Rows are points. To make a cloud, some directions were put in groups of two or more. Within a group, all points are equally far from the middle, so they leave a hole (a ring in 2 directions, a hollow ball in 3). The other directions are filled evenly. Then the cloud was stretched, turned, moved and blurred a little. Count the holes, and give their numbers of directions, smallest first.

Cloud (20 x 3):
[[ 50  15  50]
 [-26  26 -29]
 [ 33  38 -13]
 [-16 -45  48]
 [ 22  12  49]
 [ 36  -9   7]
 [ 29 -17  83]
 [ 38 -43 -10]
 [ 31 -22  12]
 [ 16 -60 -17]
 [ 25 -56  38]
 [  4 -59  70]
 [-42 -33   2]
 [ 35  17   8]
 [ 47 -28   9]
 [ -1 -58 -11]
 [-47  -3 -24]
 [ 89  30  55]
 [ 16 -38 -40]
 [  2 -12  13]]
Holes: 0

Cloud (50 x 6):
[[ -8  76 -45  17  -6 -37]
 [  2  -3  37 -10  27 -58]
 [ 59  14 -22   8  21  29]
 [ -9  -6 -33   9  46 -53]
 [-14  65  81  10 -14  19]
 [-32 -19 -19 -30  -2  38]
 [-27 -54 -19  -9  -5  46]
 [ 32 -14 -35  -8  48  21]
 [ 69   3   6  15  -9  25]
 [ 31  32  19 -28 -55  39]
 [ 21  39  54  39   7 -31]
 [ 17  91  42  -6  -2 -35]
 [ 71  14 -54   4 -21   5]
 [-12  -8 -40  16  36 -11]
 [ 16  83   3 -28  16   6]
 [-68 -14  16  14  -6 -16]
 [ 19  -6  16  38 -46  37]
 [  7  72  22 -10 -39  -6]
 [-16  70  19   9 -23  27]
 [-23 -57  25  30  -7   0]
 [ 16  34  -3 -13 -36  66]
 [ 32  32 -33 -70  31  11]
 [-26 -25  -6  23  42 -24]
 [ 31 -13 -69  -7  11  24]
 [ -8   0  39  57 -26 -23]
 [  6  75 -18  -7 -27  -2]
 [  5  26  47  -7 -52  49]
 [ 21 -39 -20 -42 -63 -10]
 [ 34 -23  43 -54 -21  13]
 [ 30   7 -50   7 -10  41]
 [-25  38 -15  52  48 -12]
 [-10  19  25 -42 -33 -46]
 [ 20   0 -24 -27  57 -31]
 [ 24   5   1  10  52  53]
 [ 19  -1 -52   1  44 -19]
 [-37  53 -40  -4  13 -19]
 [  7  53 -48 -47   1   6]
 [  4 -18 -43 -72 -15   7]
 [  7 -34  52 -50 -33  45]
 [-15  34  95  12   1 -15]
 [-37 -18   7 -23 -26 -11]
 [ 41  27 -27  19 -44 -31]
 [  8  54 -11 -43  46   0]
 [  7  38 -29  39   9  -1]
 [ 18 -38  16 -24  31 -15]
 [-28  71 -28 -11   8  -6]
 [  6  25 -55  -7  -7  23]
 [  7  56  57 -12 -30   3]
 [ 31 -15  -4 -64  25 -29]
 [  2  49 -39  34   8 -17]]
Holes: 2 (2, 2)

Cloud, 72 rows:
[[-28 -24 -11 -52  54  58 -28  77]
 [ 44  -7   8  17 -24 -31  24  51]
 [-10  25   6   5   7 -37  45  -2]
 [ 25 -14  42  40  41   9 -78 -11]
 [ 38 -29   8  16  -2  57 -26 -31]
 [ 52  13 -21 -61  23 -68  13  -4]
 [ 19  32   7 -18  61 -86 -20  11]
 [ 34 -29  28  37  59 -15 -23 -83]
 [ 30 -11 -54  38  34   0 -30  37]
 [ -2 -30  35   4  82  19 -63  52]
 [ 45 -58   8 -34   3   8   6 -14]
 [ 69  40  30 -24  53  -9  -3 -13]
 [ 38 -39 -20  -7  26  46 -11 -22]
 [ 46  42  68  19  48 -14   1 -74]
 [ 17  41  44 -25   0 -56  -1 -72]
 [  8 -25  34   7  16  59  20  33]
 [ -9 -10  -1   4  49 -47 -68  10]
 [-19 -62 -28 -29  26  13  15  34]
 [-47 -30  11 -93  37  25 -36  24]
 [ 24  18 -14 -27   5 -20  60  -1]
 [ -7  -3  28 -57 -25  23  48  24]
 [-11 -29  13  27   8 -23  25  26]
 [ 41 -41  31 -25 -28 -52  -8   0]
 [  2  73  49  24  55  -1 -41 -35]
 [-29 -35  58 -27  22  32 -38 -24]
 [ 28 -34  58 -30  -4  11 -22 -43]
 [-33  27  40 -89  15  -7   4   8]
 [-14  -7  36 -44  28 -37  45  40]
 [ -6 -14  65 -62   7 -52  14  15]
 [-17  20 -59  20  31 -21   4 -24]
 [-38  29  -8   0  60 -11 -22 -62]
 [ 42  38  44  37 -43 -65 -25 -48]
 [ 31  32  14 -42  16 -83 -28  24]
 [-42  42  36 -60   2   9   3 -15]
 [ 45  22 -16  -4   0 -45  31  61]
 [ 44  49 -13   1 -26 -28 -15  19]
 [ 17 -15 -57 -70 -19 -26  -2   9]
 [-17 -11 -13  28  75  64 -22   2]
 [  2 -21 -36 -47 -17  40 -42  81]
 [-34   3  18  39  53  42 -71   3]
 [ 11 -12  85   5  43   9 -33  40]
 [ 58 -37  -4  12  14 -41  49  35]
 [ -9 -45   6 -18  -2  65 -25  79]
 [-34 -19  23  36  21  40 -53  38]
 [ 70  60  48  76  17 -35 -25 -46]
 [-12  31  -6  -3  20 -49  33  26]
 [-22 -14  19 -27  -4 -22 -94  25]
 [-22   1  29 -53  10 -37  42  40]
 [-36  63  47 -18  11  20 -17 -41]
 [ 13  51 -14 -21 -23  42  -8 -17]
 [ 13 -14  70  51  71  15 -47  12]
 [-13 -29  68 -14  48  41  -2  36]
 [-25  48  44 -20  -7  27  -9  39]
 [ 38 -36 -24  40  -5 -24  -9 -38]
 [  7  -8  21 -35  31   6 -86  31]
 [ 14   1  31  22  17   3  17  83]
 [ 54 -15  51  31  -1 -24 -41  12]
 [ 32 -28  83 -33  20   3 -38  57]
 [  9  -5  84   7  15  18 -28 -56]
 [-29 -60  37 -59  -1 -39 -43  64]
 [-24  -1  53  18 -22  28 -18  54]
 [-18  23   2 -62   3 -49 -42 -48]
 [-14  26 -32  43  53  24 -39  30]
 [ 10  -9  56  78  61 -19 -51   3]
 [ 31 -29   4   7  11   2 -31 -83]
 [ 60  -2  41 -18  15 -51  28 -39]
 [-36  39  43  26 -24 -49  -3 -23]
 [ 49 -35  28 -40 -12  31  35  19]
 [-15  41   8  18  62 -24 -64  17]
 [ 23  53  58 -37  16  -4 -31 -25]
 [ 13   7   7  52 -14 -31  29  11]
 [ 15 -60  10 -51  48 -41 -29  11]]
Holes: 3 (2, 2, 2)

Cloud:
[[-45   2   7   2  -5 -42  -9 -48  -4]
 [-15  28 -31  -1  29  25 -35  -1  52]
 [  1 -31 -45  20 -44  21   2  54  26]
 [ -6 -40 -47   8 -23  18   3  38  47]
 [-31   2 -29 -20 -16  13   6 -24 -50]
 [ 13 -11   1 -37  13  30 -39 -21 -55]
 [ 33  15  -5  -2  27  43 -51  37   4]
 [  3  51 -29 -11  26 -32 -16  19   6]
 [ -2  -7  29  29  12  25   3 -10  58]
 [ 12  12  -4  11  35  12  -2  39  57]
 [ -6  32  10   1  -3   9 -30 -45  48]
 [-34 -28 -38 -27   0  44 -38   4 -50]
 [-32  -6  10 -17  34 -11 -45  11  13]
 [-26  28 -38 -24  37   3 -51  27 -27]
 [-21  16 -37  10 -22   2 -11 -52 -31]
 [-16 -33  -3  30  64 -52  11  59  12]
 [-26  31 -55 -24 -60   7 -20  -5 -66]
 [  9 -65 -23 -25 -32  36 -10  22  42]
 [-38 -23 -55  11   6   3 -36   2 -15]
 [ 22  39 -44  11 -17   4 -14  30  31]
 [-23  46   5 -17  -1 -34 -31 -16  18]
 [ -1  39  15   7  -4 -10  -3 -24  60]
 [-11 -25  40 -32  56   0 -39  20 -71]
 [-36 -24 -11   7 -13  18  29 -32  14]
 [ 49 -34 -22  11   8  27 -38 -23  69]
 [-26  21 -27 -19   8  10 -20  42  12]
 [ -3  56  -7 -20  41  16 -37 -37 -39]
 [ 17 -37  32 -20  44  30 -39  11 -37]
 [-52  36 -16 -33   5  62 -19  -1  28]
 [-40 -40 -14  16   7  -3  14 -32   1]
 [-25 -13  17  30 -28  18 -24 -33  29]
 [ 15 -58  26 -22  57  25 -37   8 -21]
 [ 24 -21  32  19  25 -59  19  17  16]
 [-34  15 -57 -12 -30   6  -4   6  33]
 [-40 -32 -19 -54   0  35 -22  30 -67]
 [-13  47   4 -41  57  23 -12 -19  -9]
 [ -2  58 -38 -43  35  27 -47 -22 -41]
 [-47  71 -42  -4 -33 -10  -2  -8  18]
 [-28 -16 -14 -12  24  26 -15 -20 -79]
 [-23   6  29 -41  51   3 -44 -19  -7]
 [ 30 -33 -25 -20   2 -13   1 -17   3]
 [ 23  29   8  -5   5 -39  10  47  46]
 [-26  23  16 -12 -46 -24 -30   6  -8]
 [-66  -5 -34 -14   0  24   9   4  13]
 [-34  27 -27  10  16 -64 -23  -5   9]
 [  9 -31  25  22  66 -47 -13  51   7]
 [-19  -4 -18 -51  21 -22 -54 -59 -35]
 [-24  54  -4  10 -18  11 -11 -11  63]
 [-45  36  28 -11   0  52  -6  -6  36]
 [ 18  43 -56 -14   6 -24 -11  30 -14]
 [-42 -21 -35   5  23   9   1   2 -42]
 [ -2  24  25  16  24 -22   4   8  46]
 [ -5 -23  55  27  12  -3  16  41  48]
 [-35  13 -63   7 -53  28 -23   6  51]
 [-29  40 -60   7 -13 -29 -15  -1 -77]
 [ 32 -43  -1 -32  38 -28   6  13 -55]
 [ 37 -66  -8 -23   7   0 -50  56 -10]
 [-23 -16 -39 -29 -15  50 -13  20 -18]
 [-38  64 -39 -14 -32 -37 -29 -21  46]
 [-21 -43  -8  12 -16  24 -26 -13  -6]
 [-14  21 -30 -23  17 -61 -43  -2 -20]
 [ 31   0 -21  38  19  16 -41 -13  -5]
 [-39  34 -41 -25 -27 -43 -46  -9 -27]
 [ 38   2  20  30  17  -7  29  12  11]
 [ 13 -47   4 -21  40 -12 -45 -10  23]
 [-21  23   9  24  -1 -27 -31 -62  21]
 [  0  29 -53  -2  13 -37 -13   3  78]
 [-65  31 -27 -16 -43  38  35 -18   5]
 [-37 -31 -19 -15  61   0 -23  45 -10]
 [  4 -32 -34 -11  39 -44  -3  40 -24]
 [ 24  -1 -17 -13  58  36 -28  20  64]
 [-35   3 -36  -5  -2  33  -2   1 -33]
 [ 49 -59 -19  -4  12 -12 -14  25 -12]
 [-65  38 -46   6 -33  22 -17 -12  62]
 [-16  54 -15 -52  11  30   3   6   1]
 [ -4 -15 -73 -33   4  39 -57  -6   4]
 [-68   6 -33 -46  -5  50 -29  19 -10]
 [-50  27 -13   1  36   9 -47  23 -13]
 [-49 -45  11 -12 -34  29   5 -15  23]
 [ -8  25  39   5  35 -26  37  51  13]
 [ -1  21 -24  13 -21 -36   3  66  22]
 [-17  19 -18 -53 -17  63  -3 -27 -18]
 [-28  29 -13 -45  42 -24   1  34 -33]
 [-18  15 -25 -65   2 -24  -4  30 -12]
 [-12  -2 -37  16 -59 -24  41  16   2]
 [ 10   6  34 -26  27   1 -33  61 -25]
 [  9 -11  46  22 -28   1  23  22  40]
 [ -8   5   1  -9  -4 -34 -36 -41 -16]
 [-49  14 -42 -14  23 -10 -62 -13  31]
 [-14   6 -26 -37  81  28 -20  22   0]
 [ 10 -35  42  -6  56  32 -11   6  51]
 [ -8  24  -8 -37  12  28 -14  22  72]
 [-24 -16 -10 -19  40  -6 -41  43   7]
 [  4  34 -17  35 -11  15 -17 -28  24]
 [-50  25 -28 -50  27  78 -33 -21  -5]
 [  6   1 -20  37 -19  19  28  26  14]
 [  8 -18 -20  13  -9 -69  -1 -24  11]
 [ 15   6   0  55  -8   7 -23 -21  46]
 [-14  32   9 -32 -27  28 -50 -53  22]
 [-46   4 -17 -29  16  17 -11  58 -49]
 [-31 -10  -4 -26  23 -35 -24  15 -95]
 [  5  22  -9  22  61  -6  -6  -1  53]
 [  0   7 -55  -2  -4   0 -15  41  -4]]
Holes: 1 (3)

Cloud (99 x 9):
[[-13  46  15  11 -22  53   0  23 -22]
 [-27 -21 -22  25   7  -5  47   2 -43]
 [-21  43  22  51 -29 -38   4  39 -52]
 [  2  31   4  19   5   3   3 -51  14]
 [-12  62  30  54 -19 -32  13  32 -39]
 [ -4  26 -19  47   0 -58  20 -47 -10]
 [ 20   9 -12  24 -22   6 -23  27   2]
 [ 11  19 -19   3  34 -64  61 -33  27]
 [  0  44 -26   2 -40  -1   6 -12 -22]
 [-16   9  -4  46  -6 -22  34 -55  29]
 [-25 -11 -12  32  35 -30  16 -36 -54]
 [-28  26 -11  35  -9  -9  15 -47 -37]
 [  4  33  -5  59 -31 -44  13  17  -2]
 [ -1 -36  -3 -13  60 -17  29 -48 -13]
 [-22  56  14   6 -65 -12 -21  -4 -16]
 [-13 -19  38 -20  -3  37  -8  47 -10]
 [-12  42  40  24 -23  50   0   6  26]
 [-20   9  34   9  46 -11  23 -14 -43]
 [ 31  40 -25   4   7  -6   4 -37  -2]
 [ 14   4  -3  54  -2   4  21 -38  -1]
 [-19  20   1  20  38  66   4  -2 -37]
 [-17   4  34  68 -14 -10   8 -20 -29]
 [-10  62  -5  35  23 -24  33 -16 -36]
 [-22  38  23  -6  -1  21  39 -26  -9]
 [  0 -37  42 -12 -25  25   5 -11  30]
 [-21  33  36  32   5  32  -8  27 -11]
 [-28 -13  -2  34 -12  -6  45   3 -37]
 [-45  -6   8  64 -27   8  24  -9  -9]
 [-18 -10  20  20  14  -4  -3 -56   6]
 [ 24  44 -22  33  22 -50  35 -29  32]
 [ 18 -19  11 -18  20  11  18  36  35]
 [  8  17  22 -43  20   3  28 -22  22]
 [ -2  23  54  44 -11   7   3  -1 -42]
 [ -1  22   9   8  -2  63  10  18  -8]
 [ 28 -47   6 -16  -5   7 -12  14  13]
 [-31  28   4  60 -53 -15  23  15 -42]
 [-23  35  30  12 -37  42 -21  14 -52]
 [ -9  27  28  11 -16  56   6  14  33]
 [-16  12  29  36 -40  17  18 -42  29]
 [-29   7  29  34 -49  21 -19 -37  18]
 [ 32  18  20 -55   1  -7  11   0  61]
 [ 11  38  -9   8   2  43  12  11 -38]
 [ -8  35 -25  -8  -4  38   3  -9 -17]
 [ 22  55 -22 -11  27 -42  45 -11  32]
 [ -8  25 -10  18 -14 -12  45 -27 -41]
 [-23  35   5  38 -22 -20  13  -1  46]
 [ 14   8  -5  11  61 -48  16 -27  13]
 [-12 -14  42  22  23   2  50  -5   0]
 [-34  19  17  31   3  46   2 -25 -56]
 [  2  25 -37  23  59 -22  41 -49  18]
 [  3 -48 -10 -26  32  19  11   9  57]
 [-21  19 -40  24   0 -32  20 -21  27]
 [-16 -43  36 -26   8  73   0  22  -5]
 [  7  12  10 -38   4  31  17  34 -12]
 [-40 -50  32  19   4   7  20  16 -13]
 [  6  24  17 -34  48 -27  38   1  13]
 [-18  33  33  24 -52  38 -27  39 -20]
 [ 21 -20  48 -16  19  38  -1  18  -2]
 [ 10 -45  12   6 -14 -12   9  23  -8]
 [ 19 -37   8 -39   8  33   0  -4  54]
 [-37  -7   9 -18  10  -9 -14   0  22]
 [ 11  37 -27 -21   0 -18  20   3  54]
 [-31 -11 -26 -21   7  21  23   0  -2]
 [-12 -10  20   4 -24 -42  28   3  51]
 [-39  36 -29  30 -21 -27  29  -6 -27]
 [-33  36  25   0 -39  55  13  -2 -20]
 [ 23 -45   4  41  31 -27  20  -3 -54]
 [-13 -24  12  32   4 -20  50   2 -26]
 [-43  10  31   5 -50  60   6  26   2]
 [ 23  22  26  38  20 -24   6   1   2]
 [-12  19  -3  15   1 -28  47  33 -23]
 [-56  -2  -8  59  23  -1  14  -6 -63]
 [-17 -24  50  42  -6   0   6 -10 -35]
 [ 30   7   3 -38  22  23  23  36 -20]
 [-14  48  -2   4 -40  36   1  10 -32]
 [-33 -25  -7  60 -18  37   9 -16 -32]
 [ 16 -15   4 -22   2   4  23   4 -47]
 [  8  11 -16  30  29 -13  50  22 -12]
 [-21  80  20  -9 -54  22   4  20  -7]
 [-29  36  22   2 -11  31 -15 -38   2]
 [-32  31  36 -17 -38  46  12  38   2]
 [ -4 -32   4  -6  -8  61  15  12 -14]
 [ 17   0 -19  55  20 -58  17 -30  -4]
 [  5  26  -9  41 -53  -7  -5  29  -8]
 [ 21 -11   9 -30  11  -9  -4 -26   3]
 [ 10  -6  -9 -37  70 -29  30  -7  41]
 [  5 -19 -24 -21  95 -26  52 -31  24]
 [ 13  23  -2   9   5  48  14  23  -5]
 [ 26   2   3 -31  15  36  23  31 -18]
 [-35  24  -2  41  38 -34  22 -19 -45]
 [ 18 -10  38   5  33 -10  39   9  14]
 [-21 -45  47  15   6  53 -10  -5 -39]
 [ -1  39   8  17 -64 -43  20  16  49]
 [-18  30  -3  30  18 -10  17 -51 -26]
 [ -6  25   1  46 -55 -35  25  12  14]
 [-21 -34  38  24  22 -23  12 -43  21]
 [ 26  51   9  31 -17 -30  26 -37  29]
 [ -3 -46  -3  22 -10   0  31 -13  12]
 [ 18  21  27  12 -40  28 -32  22   3]]
Holes: 3 (2, 2, 3)
